Rows are points. A path goes straight from each point to the next, and from the last back to the first. The post is the endless flat space through its rows: a point in 2 columns, a line in 3, a plane in 4, and so on, so that a path can go around it. How many times does the path go around the post? Going back the other way cancels.

Post (2 x 3):
7 -16 17

-38 13 -16
Path (19 x 3):
-36 27 0

14 27 9

-11 2 -40

-32 -26 -34

-29 -11 0

-32 15 26

4 9 27

-19 16 48

-58 -19 -8

4 -34 -12

14 2 -27

7 -45 -22

-10 -19 8

-38 4 20

-60 11 -2

-45 -31 -14

-17 -20 -24

-20 30 -28

1 11 20
Times around: 0

Post (7 x 8):
6 3 25 37 17 -29 -8 21

-8 6 -5 2 -5 7 18 2

-12 -12 30 -29 28 7 -5 -33

-6 5 3 26 -22 -37 7 8

-19 13 -50 11 -18 9 16 -29

2 -16 -27 -48 27 13 7 -12

-27 4 3 32 11 -34 15 23
Path (19 x 8):
-32 -29 -43 21 -6 -16 13 3

-23 -14 -28 46 12 -23 7 31

-10 19 -35 25 -27 -10 -1 21

-42 -7 -23 20 35 -3 26 22

-9 6 16 60 -3 1 29 11

16 8 -15 -4 -15 -10 10 -30

3 2 6 -8 20 -13 6 -10

-1 -21 -3 3 -1 -25 21 -4

-25 -30 45 9 -7 -47 18 34

-41 -14 15 5 19 -24 17 -15

-3 8 -7 -8 32 21 8 -20

2 23 -26 -12 5 23 2 -25

-28 13 6 16 -20 -23 -9 7

-2 -30 21 -32 -2 -4 -19 -25

-42 -11 8 -6 -12 -6 39 -3

0 -1 -26 28 1 -26 29 3

-20 5 -50 -7 26 -3 9 -31

-17 20 -42 23 4 -2 7 5

17 5 -4 9 -38 5 1 3
Times around: 2

Post (11 x 12):
23 -4 -11 -11 -12 -42 -1 7 -12 14 -5 -6

36 -7 37 -4 3 -46 -30 -5 10 13 5 -16

34 -2 -12 -11 17 -44 6 -26 60 -23 7 -27

16 1 -9 -5 -10 11 21 -23 11 17 -29 -19

13 -17 -9 -8 -35 4 11 8 -1 35 16 -25

-16 18 4 4 10 8 17 9 -48 20 29 -14

41 -4 -11 -11 6 -5 -22 26 0 17 0 -33

22 -28 17 -18 37 -44 -28 -30 10 3 15 14

-10 33 8 9 13 -1 -15 -24 -10 0 33 40

-5 14 12 -32 -23 23 12 5 -27 10 7 -7

0 18 -22 -11 -22 15 -3 -14 -23 7 6 -43
Path (24 x 12):
-3 5 -10 -8 8 -6 31 -55 -8 -13 -7 -44

41 7 -33 31 -17 -14 3 28 -7 10 0 -6

11 -33 -13 -11 1 -34 31 56 7 11 6 22

29 -2 2 -42 9 -11 -19 13 11 8 -19 -18

27 15 8 -7 26 -19 -1 -18 1 22 -7 -25

38 -6 -2 -19 12 18 -29 -43 10 16 -12 -39

33 -11 12 0 -12 -22 -13 -21 3 6 18 -36

44 -5 18 -3 37 -2 4 -40 16 10 -12 -4

60 20 41 -19 8 20 -20 -26 33 33 -16 11

15 28 6 5 20 7 13 -19 -17 -8 15 4

4 8 6 -6 -18 7 15 -28 -19 13 14 -5

17 -9 15 -16 -3 27 -20 -21 -16 14 -3 -31

5 5 31 1 29 -13 3 1 5 -19 29 -31

-4 -17 8 -15 -6 21 5 -24 34 10 -3 -18

11 8 17 -25 9 -12 -7 -5 -21 20 -16 -46

14 -6 -2 -1 30 -20 1 17 1 13 4 -39

25 -11 19 4 3 -9 -35 -1 0 19 6 -28

22 -15 0 -13 -56 11 -26 -11 3 3 34 -53

-2 -28 -16 6 -5 -4 -3 7 -12 -3 40 -6

14 -21 -34 0 50 -19 -30 -1 -14 14 -48 -2

16 21 -8 12 27 -37 -11 33 -9 14 37 -15

0 39 20 1 21 -14 -15 16 -11 29 -8 11

-15 22 -11 8 3 -1 -9 18 -21 4 27 -10

26 -24 12 11 -44 -5 -29 -1 -3 22 4 -24
Times around: 1

Post (17 x 18):
10 -9 -2 10 21 26 14 34 20 -22 28 -11 -8 31 -14 8 -3 -11

16 -20 -4 41 22 0 -7 18 -4 40 4 -3 23 22 -7 -16 33 21

-7 0 29 6 3 9 4 -16 -16 -13 6 1 -21 -13 54 10 13 1

-14 6 40 25 -10 -36 -1 -12 -3 -16 7 5 -1 -32 -1 -30 15 -25

19 6 6 -8 -6 -16 20 -16 25 -4 -1 -17 -20 -27 3 17 13 7

-8 -4 -6 14 -18 -1 6 -11 16 -5 -20 20 -25 -26 17 -10 19 -2

-5 13 5 20 6 -12 -10 1 -13 23 -10 28 33 4 -9 -21 -8 17

17 8 -4 19 -4 -6 -16 -17 -5 -11 17 30 30 -9 10 -19 19 8

22 9 4 -7 -12 -10 -9 5 3 -22 -6 -19 -30 -4 45 -11 8 -13

13 -1 8 45 7 -2 -20 -11 -2 44 21 33 29 20 -2 -7 -1 -19

-2 -30 -13 6 30 -14 -15 -15 1 44 0 37 -3 33 -16 1 15 -10

3 -21 -2 13 34 1 5 8 57 -21 22 -29 -27 24 26 13 -17 -1

-13 31 -1 22 -13 -1 -14 -39 -2 5 10 5 -17 -35 -1 -32 7 11

-11 3 19 11 19 18 -25 -5 -9 24 -1 12 39 -20 11 -39 23 -15

0 6 21 14 19 2 -11 0 44 -16 -10 -12 -27 29 20 19 17 -15

1 -4 -31 34 45 -26 0 -5 -8 29 -18 -9 -8 19 -3 41 20 -19

13 -47 -4 14 29 12 -19 6 26 -5 -3 -37 -15 38 -7 45 -9 4
Path (24 x 18):
12 9 43 40 1 -54 -2 -16 3 -5 24 20 -55 3 -21 -5 -9 -22

13 26 5 13 -19 -12 -31 -48 27 -25 1 10 -58 -2 43 -16 10 -9

-1 21 -36 35 27 15 12 26 25 -14 -19 0 2 13 39 -33 11 50

-5 9 -14 45 11 -1 -19 -27 2 19 13 -54 -24 13 35 -36 21 -25

19 -8 -14 -10 -22 -9 -4 -7 5 10 27 37 -1 24 8 14 14 9

39 6 -27 -1 -14 -9 -31 -11 36 -16 18 16 -34 -20 32 -49 38 60

18 -11 -25 25 26 -16 -12 11 51 7 -7 7 1 9 -27 -51 -5 27

4 45 8 38 11 2 20 -4 15 -19 13 0 -31 17 43 -31 22 6

8 29 -21 30 -13 -29 -1 -28 2 -13 18 -3 -7 25 -5 14 -19 -18

-12 13 -46 31 3 -28 -8 -15 43 -21 48 60 -27 25 13 -12 7 -47

46 10 9 57 -24 -26 4 30 2 30 10 44 -1 -5 9 -15 25 -11

7 14 -2 24 6 14 23 -13 0 -6 24 32 -9 -7 14 -13 19 26

-19 13 8 17 6 -35 21 -24 16 15 3 -14 -48 -1 -38 -27 26 -40

-29 19 32 -5 19 -23 -12 -24 -3 8 -34 -22 14 -1 59 18 33 -11

-12 5 -34 26 3 9 -25 -25 -14 18 -2 4 11 19 22 12 25 15

4 -13 36 22 -3 -45 -6 27 6 7 -3 12 12 4 -15 -20 15 -13

24 -23 24 27 -7 -21 -9 18 36 -16 -11 7 12 1 1 6 -19 23

12 -26 14 -19 0 23 -1 10 -32 -24 -5 -3 -24 -3 45 -4 17 -15

-9 31 -20 -13 -30 16 20 -13 6 44 -5 19 -51 5 -41 -9 -22 -12

-22 -21 -15 12 21 29 -6 -18 24 24 -35 27 -20 40 28 -9 22 15

20 16 2 23 -6 -10 -20 -9 -32 -13 4 -20 4 4 39 5 22 -7

6 34 31 7 -7 -39 -13 20 13 -10 12 -27 -19 0 14 -30 16 -9

0 -10 -2 24 15 0 -4 31 -10 38 -6 10 -6 12 19 10 8 -37

-5 -7 14 21 23 -17 -20 -14 -38 3 18 -15 8 -13 32 19 -6 10
Times around: 4

Post (17 x 18):
-6 -19 -16 3 -20 -4 7 -11 6 6 3 1 -1 27 -16 6 16 9

-9 5 6 -3 0 10 10 7 11 9 21 -15 10 -25 10 3 4 0

-9 -2 42 -5 25 -20 -23 -7 -10 -1 -25 14 20 17 -13 0 -14 -8

2 -18 -16 -4 13 6 -7 6 4 9 3 -6 -6 2 7 -7 12 -12

2 -2 18 6 2 5 -22 3 6 -1 0 -9 13 -27 29 -22 24 -3

8 -23 -34 10 17 -10 -5 14 15 3 1 9 12 -14 -4 11 1 20

-4 10 -14 -13 -21 14 -22 12 -1 -5 -20 11 6 2 -29 -24 -28 25

-6 -9 -19 13 6 19 4 12 38 31 -24 7 13 -5 -3 17 10 8

-3 3 -4 9 6 7 9 -4 26 -7 -9 -12 -8 18 6 2 -6 -3

12 4 42 -3 15 5 -14 11 5 4 -7 36 -7 21 2 -22 15 8

9 6 6 -4 9 -11 9 14 9 11 -24 -5 6 2 21 22 -1 -7

-5 -15 11 28 -2 -1 -11 24 33 20 -5 4 -4 -19 0 -39 24 -17

10 12 -12 4 -6 -1 -6 -16 5 13 -11 -2 -1 11 3 3 -39 -15

-3 17 -11 6 -19 7 -7 19 13 -11 35 -9 -4 -3 8 11 10 -18

-29 -34 -6 19 -5 0 -4 6 -38 10 -28 -2 -6 -3 11 -9 -3 -21

-18 23 -20 -3 -23 7 -15 -24 -27 -10 -41 10 -20 -35 -20 -27 -26 26

-13 -3 -7 16 11 -28 4 -3 5 17 -5 9 20 8 8 -22 7 -10
Path (27 x 18):
-12 11 1 22 9 9 21 4 18 15 -10 -10 17 -1 -4 2 -1 -5

26 7 -8 7 31 -16 1 22 25 9 -34 25 12 5 29 2 -12 -27

-20 -1 -19 -3 -8 -5 29 -11 -16 -3 -6 33 -38 -2 -2 16 -9 13

-4 24 7 -9 20 -39 -6 -10 20 -2 -6 2 11 -9 7 25 6 11

-12 -10 -8 13 31 -17 -43 11 -8 26 -20 1 27 -7 5 4 10 -12

-17 21 16 4 10 15 -31 12 -36 15 -60 32 6 -2 10 57 -19 -10

-26 34 24 -15 0 20 -14 -5 -39 -13 18 -12 0 -28 6 1 -11 -10

-10 -7 -24 -6 13 -16 26 8 -20 -4 1 -6 7 -7 2 -20 -11 -8

-12 -2 -3 15 -22 3 -35 7 24 -36 -4 -13 45 -7 -9 14 -15 0

5 -9 -27 -11 6 5 -5 44 59 7 -17 -8 -10 0 6 12 3 -10

-20 -7 -10 7 -29 -10 -14 10 10 37 -10 -4 7 -8 -14 10 9 7

10 -1 -31 18 4 -10 -23 10 6 25 -18 16 -14 -18 0 -3 32 -15

6 10 4 -3 5 3 -8 -9 -6 27 -39 7 -11 14 -9 -31 12 -12

-11 30 28 25 8 0 -25 5 12 17 -14 12 7 9 6 -6 -10 -22

-18 9 19 13 5 13 -16 -13 -35 -16 18 13 22 -18 12 -4 -10 23

2 16 27 -20 0 18 -4 0 9 -9 22 -1 5 -12 -17 -41 5 -4

0 6 -2 -6 11 8 -37 2 37 -19 22 14 32 2 -19 5 -10 -3

-26 -2 -8 1 7 13 -4 -15 11 8 -11 15 10 6 -5 -18 7 28

-15 -4 49 15 17 35 -44 25 16 45 2 13 36 -25 -7 0 -2 12

11 10 -10 11 -5 -6 -42 -1 1 -34 -8 -9 16 9 -9 -14 -11 13

16 -4 34 -10 4 10 -21 -12 -8 -44 -23 -7 -2 9 -17 -4 -18 15

3 2 -24 -2 31 -4 -9 -15 -15 -14 -5 -2 -11 -18 -3 6 -13 -11

-21 15 -19 0 12 -21 28 1 -16 13 -25 9 -1 10 -4 -23 3 -4

-10 -12 -11 1 -34 10 5 27 31 5 -17 6 20 -9 -22 -23 -6 2

3 13 15 20 7 -16 -12 3 35 1 7 11 -4 -31 4 5 14 -12

-20 7 37 29 -5 -24 33 22 28 38 -20 -13 -11 -15 40 -6 24 -22

12 9 -39 0 -3 -6 0 14 -47 42 -46 18 -2 3 41 -9 -15 -12
Times around: 4

Post (17 x 18):
7 0 -5 7 8 4 10 -24 0 -12 -15 22 7 3 6 -21 31 -25

4 -8 4 12 2 19 4 -3 42 -4 6 -13 -6 37 -17 -4 4 7

-9 -9 3 -8 -10 6 16 -10 11 -1 14 2 7 -19 13 23 -3 -28

2 0 0 28 24 18 -20 -18 -6 -3 -23 -9 -9 -1 -19 8 15 -23

9 -10 19 -17 -11 17 1 -2 -11 -4 -5 20 7 -18 0 22 6 -11

13 9 -17 -15 7 -1 3 -11 -24 -30 -6 7 -2 -3 9 11 -8 13

-12 -9 25 -4 8 -26 -28 8 -18 3 -33 9 -2 -20 21 22 -6 -30

-6 39 10 -2 -23 0 19 -3 -13 -8 10 12 8 -12 10 6 14 -5

-21 -8 9 12 2 -2 -11 -9 -6 11 -10 21 1 -2 -4 -21 8 -6

-9 3 -6 8 1 41 13 -8 33 -20 -12 4 -9 0 -15 3 -15 -12

-3 -4 -4 -24 -20 -12 23 5 -8 -9 9 -15 -6 -18 17 -9 -4 -11

-25 -20 12 6 -7 10 -16 7 11 10 -3 -12 -9 17 12 25 16 -3

0 5 -10 -5 -6 0 -7 -1 2 -5 1 12 12 -6 14 -26 16 -19

9 8 -22 7 -23 16 -13 -18 0 14 -1 2 -12 26 -10 -11 9 -7

-17 -3 7 -5 -18 17 1 -7 27 -3 -5 -9 4 12 -18 2 10 14

-19 19 -3 -27 7 -13 4 14 3 -2 -5 4 0 20 16 -10 18 1

0 -20 11 -21 -10 1 -13 1 18 -15 7 21 -22 -1 -13 9 2 -8
Path (27 x 18):
-26 22 -28 -4 -20 39 11 -3 25 -24 21 -7 4 -10 1 25 -19 26

-27 1 9 26 -13 2 -5 -2 3 7 -28 15 -20 7 -18 27 -14 -9

-15 -23 1 -15 18 -14 8 16 -19 4 -1 -8 7 -16 9 14 33 -1

1 -17 -30 1 11 13 -4 5 7 -5 -10 -10 -18 8 22 -1 -5 -11

-20 -23 16 1 19 -1 14 -9 -3 -6 13 -11 10 -18 27 0 -5 -3

-6 -10 15 -13 -27 29 -18 -9 13 1 -14 26 -20 19 -26 -31 -18 -9

-5 -10 11 2 -16 -6 9 14 22 1 7 -2 7 27 28 3 4 -35

-5 -10 2 -3 -21 13 2 -15 22 -2 20 -6 -2 7 5 9 -7 -24

8 -22 -15 12 -13 20 6 -14 48 -3 9 -18 -10 46 14 -33 28 9

4 5 1 2 2 24 -13 -14 20 -11 -18 7 19 22 19 16 20 33

4 13 -5 -28 -21 25 17 0 23 -30 -9 4 -20 22 -3 -7 -17 15

4 15 14 11 -15 -10 1 -9 -10 -19 -2 12 17 19 4 -8 8 -5

-7 18 -11 3 3 3 6 -14 -4 -2 8 42 -22 4 -10 -1 5 -28

47 -17 15 1 -15 12 13 -8 12 28 3 12 19 24 7 10 -20 -4

7 4 -20 -13 0 5 8 -4 21 17 6 21 -9 11 9 -39 -1 -19

17 11 11 35 -9 4 -25 0 23 33 1 -8 22 -13 -32 -32 20 -40

-10 18 -27 11 7 -10 0 6 -12 -15 7 9 -26 14 -4 -34 16 -24

2 11 -6 -23 -19 8 3 -25 -5 -11 -11 3 -40 34 -32 -7 9 -3

2 11 -6 10 -11 24 -4 -23 -2 5 12 -3 1 7 22 2 -7 -7

-22 -27 9 -8 29 -15 14 -7 26 -17 -10 -11 -17 14 7 15 4 7

-17 -8 -1 7 -11 13 -23 -12 -1 11 -15 31 -18 -24 -24 -10 -4 -26

7 3 14 2 1 28 -10 -33 8 0 -9 26 18 4 -14 20 23 12

-7 -3 17 0 -5 -14 -10 -18 -9 -7 -3 9 4 -5 13 16 11 -8

-24 -21 12 -6 5 12 1 4 3 -9 -1 26 -20 -6 -16 5 -10 -33

-15 15 -2 -29 4 -4 23 19 9 -31 -10 -18 -10 3 12 8 0 -12

-11 20 11 -9 -1 25 35 -18 22 -5 10 5 -2 32 -12 1 -31 -1

0 27 -4 -29 -33 24 2 -4 22 -29 -3 60 -10 -26 26 0 -8 -20
Times around: 0

Post (17 x 18):
-8 3 18 -24 12 22 -3 12 -11 -12 -15 -10 -4 -4 9 4 -7 -2

-15 -2 9 2 -1 18 -1 3 -35 -5 -2 12 -8 3 8 8 14 -3

13 14 12 -20 0 36 -11 8 -20 -1 -3 8 21 1 19 9 19 -4

2 -2 -23 10 20 -10 11 -6 15 28 -1 0 -18 -7 -12 -6 -7 -1

-15 10 26 0 -3 0 -10 8 -25 -3 2 -2 10 -19 6 -6 15 -2

-6 10 -3 1 25 -24 2 -14 22 2 -12 6 -4 7 -14 13 8 -5

1 -2 18 -11 -11 9 -9 15 -10 -1 0 -6 -6 10 9 7 17 -14

13 4 3 22 22 -27 -1 -11 -9 18 -16 3 -5 18 -8 5 -15 10

-3 13 -10 20 14 -10 11 -9 2 7 -2 -19 -4 3 -5 19 -9 3

-1 -3 -3 16 -3 -11 -12 -12 17 -3 14 9 -3 18 -1 -3 -10 8

0 5 35 -22 13 13 7 13 -23 -12 13 6 6 -10 6 7 7 -9

-4 -3 -6 -7 -19 -28 8 3 -1 6 11 14 -4 3 -1 7 -13 22

4 15 -9 -6 4 -18 -1 -29 -4 3 -11 -3 -11 -1 -20 -7 -3 -4

0 9 -27 1 26 -16 5 -1 8 6 -10 -6 12 23 -12 -10 -15 -8

-5 16 -11 12 9 -16 6 12 6 -1 8 11 -21 20 10 -14 -2 24

8 -21 -4 10 -3 -2 23 1 3 3 0 -5 1 5 13 -14 20 33

2 -3 -21 12 31 -25 -3 -24 -2 17 4 -11 -5 5 13 -1 -4 -1
Path (28 x 18):
13 -9 22 11 4 -13 -7 -10 9 -16 4 17 -1 22 12 5 -7 28

-11 27 16 8 -2 -7 -8 1 -12 -19 3 40 6 5 -12 1 5 -15

5 2 6 40 56 -8 13 -9 -12 21 2 -1 24 12 31 -4 22 2

-8 15 2 11 9 9 -3 4 -6 -12 -5 -22 14 20 2 -4 -7 7

-3 27 -11 16 26 10 12 0 -23 11 2 -11 0 9 22 -16 -3 -1

18 8 -11 -38 22 14 11 -10 22 3 -24 0 7 -6 -4 2 6 -20

29 -13 -7 1 21 -12 -11 -5 -1 20 -14 5 5 -5 -14 -13 21 -26

1 -7 -29 -14 -9 -1 32 12 -1 0 5 -14 -2 -10 -15 -10 27 17

10 -7 -44 7 18 2 29 16 30 -8 8 2 -16 30 11 1 48 12

-5 -10 -13 16 0 5 -5 7 6 10 -12 13 -36 18 9 16 -2 8

14 -39 10 -2 23 18 19 -17 -21 -6 -22 -19 -7 -12 -5 -11 6 -11

27 -21 21 13 32 -14 -25 -6 -16 17 -6 5 21 17 4 13 9 -19

-7 14 -8 -15 -4 -8 11 6 -19 0 12 3 -40 6 6 7 7 9

3 46 -30 -10 25 -4 -8 14 26 5 -5 -10 12 25 5 1 10 16

-18 -14 2 5 30 2 19 23 10 5 -7 -1 -36 -4 20 6 38 6

-7 13 -20 18 14 -26 11 -9 -30 16 -9 25 -19 -10 -6 -1 -3 17

-18 11 -15 -23 0 7 -5 8 -18 -17 -11 -3 -15 -5 -12 -12 10 -11

14 11 -7 18 -31 -27 -14 -8 14 -3 7 9 12 46 -28 1 -14 11

28 20 -14 7 27 -6 25 -14 -26 33 -22 16 -9 23 -5 -14 19 40

0 33 11 2 32 -7 -15 -2 -4 -16 -4 -10 1 29 -16 5 -2 -8

5 -13 5 10 34 3 -2 -11 -18 -4 -7 -15 0 -6 11 2 12 -4

14 1 26 -11 -17 3 -13 -20 -16 -9 -1 -3 0 -14 -2 32 10 -19

13 -9 -10 8 60 3 32 4 7 -2 -22 -19 -27 14 -8 -7 12 7

15 31 35 -14 8 -8 7 23 2 11 12 25 21 -8 -11 26 -9 28

4 23 26 -16 5 -8 21 -5 6 13 1 -15 17 -14 -13 18 23 -15

20 16 20 8 12 7 -11 -30 -31 -13 -3 1 20 10 13 -4 9 -7

1 -2 27 -17 6 -5 -1 5 2 -17 6 21 -21 -4 1 10 9 -7

5 33 -10 3 28 -11 -13 24 -5 5 -4 -1 5 17 -14 12 -27 -1
Times around: 1

Post (17 x 18):
4 -3 -4 10 -17 18 -5 25 -20 18 17 -38 -11 9 6 12 -16 -23

6 11 1 -8 -3 -12 17 5 2 8 -6 31 13 0 15 -1 7 3

-2 14 -23 -15 -26 18 2 -13 -15 1 6 -8 28 -7 10 -19 -2 5

11 -6 -16 -7 14 2 -9 11 30 -4 3 3 -30 -13 17 -5 -5 -23

-5 10 -12 -7 -8 -1 9 3 10 4 38 -46 19 19 -1 12 -16 -24

-5 -6 -9 -36 18 -7 14 9 6 -10 -8 -11 1 -1 21 3 -8 8

6 20 -28 -13 11 -9 -17 0 -2 -5 -32 17 17 -3 -17 -6 4 -6

-14 10 -8 -12 8 -3 -1 -17 1 13 -8 -8 -26 3 -19 -12 -3 13

-14 3 7 -29 5 -7 19 3 9 -18 -9 -13 -6 16 16 -8 -3 -7

-1 -25 -6 19 4 -7 11 19 6 -6 20 3 6 -12 7 -7 15 -16

8 -16 -4 16 -9 -2 -6 2 7 -17 -1 14 21 -6 -9 7 -16 -11

35 -14 0 4 14 2 13 -11 16 -5 16 25 8 -3 9 -1 12 -20

17 -14 -20 21 7 7 -7 7 11 -20 17 -20 -1 -4 16 -24 -20 -11

-8 32 -12 -6 2 22 7 6 1 9 -7 18 13 3 0 24 10 -8

-12 20 -1 -6 12 -6 -7 -3 -7 9 13 -14 3 -15 -26 -12 -15 -8

-15 6 -6 -18 22 6 13 12 3 20 -3 25 26 -3 -9 1 -11 -12

-18 -4 0 28 -11 -7 5 -24 -34 27 6 -25 -8 -13 -4 22 -11 -26
Path (26 x 18):
-22 11 -34 -15 13 -3 0 19 -3 40 -12 -6 -3 10 -2 34 -23 -17

3 26 -27 -6 25 43 0 9 15 10 17 23 24 3 -2 -1 -5 4

17 10 -34 0 22 4 -4 -21 41 26 5 2 -12 15 12 4 22 -10

-15 28 10 39 3 -9 17 8 -32 10 9 -30 0 -22 21 18 5 -15

-18 11 -16 -33 0 7 15 -14 8 25 5 -5 1 3 -29 16 -13 -18

4 3 15 -18 20 5 2 1 -7 12 -19 8 3 -16 -15 -12 0 7

-7 -28 -10 38 12 5 8 38 2 5 16 -7 26 13 6 0 15 5

-23 2 5 -34 -22 4 -26 21 10 -30 14 -31 -9 -14 -8 -26 -6 11

37 -47 13 11 22 -26 13 -8 8 -5 4 7 -17 -4 16 -19 22 -24

2 11 -24 8 -13 3 24 -4 20 -23 -8 3 23 13 8 -12 16 9

-1 19 -17 11 7 23 0 -17 13 -2 -28 4 -2 9 0 4 12 -18

3 -2 -10 -12 10 -12 -4 -16 -21 0 17 -21 27 -16 13 -7 17 2

-6 4 -18 -28 -21 -14 -6 -11 14 -27 26 -32 -5 -20 7 -1 6 3

4 -58 -25 -9 -13 -11 -2 22 -11 -6 26 -60 -24 1 0 -16 -13 -31

-21 -18 7 -2 -2 -37 -16 3 -11 -10 -24 16 -44 -23 5 -11 -21 -3

-6 -9 14 -18 37 0 6 -8 0 18 6 -5 8 -10 -6 -1 2 -37

11 14 -8 -7 -2 21 6 -4 -2 33 4 -20 22 11 8 -1 3 -10

5 -16 8 11 17 2 -9 -22 -9 13 0 20 -1 -19 -6 5 -12 -4

-17 17 -16 2 -6 -21 14 3 -23 16 31 -24 31 17 -7 27 -1 -12

9 11 -7 -39 -15 -12 11 -23 27 -20 26 8 19 20 7 12 7 14

-24 -1 -25 16 -35 -16 3 -12 -22 15 34 -17 -13 -19 3 -26 -3 -6

-5 -13 -3 25 4 26 9 5 -32 -6 38 -46 2 -5 -25 -3 -45 -12

-12 6 16 -21 -14 -10 7 -14 -19 20 18 -6 -12 -7 -11 -27 -13 2

-2 -14 38 11 20 -6 -5 -10 -6 -14 -4 25 -32 -12 2 -12 -2 -3

-12 -9 25 -8 20 -5 5 -24 -20 47 8 -12 -5 -10 -14 3 -21 -18

-18 6 -3 -7 7 -18 16 2 4 13 32 26 20 2 -41 -1 49 8
Times around: 0
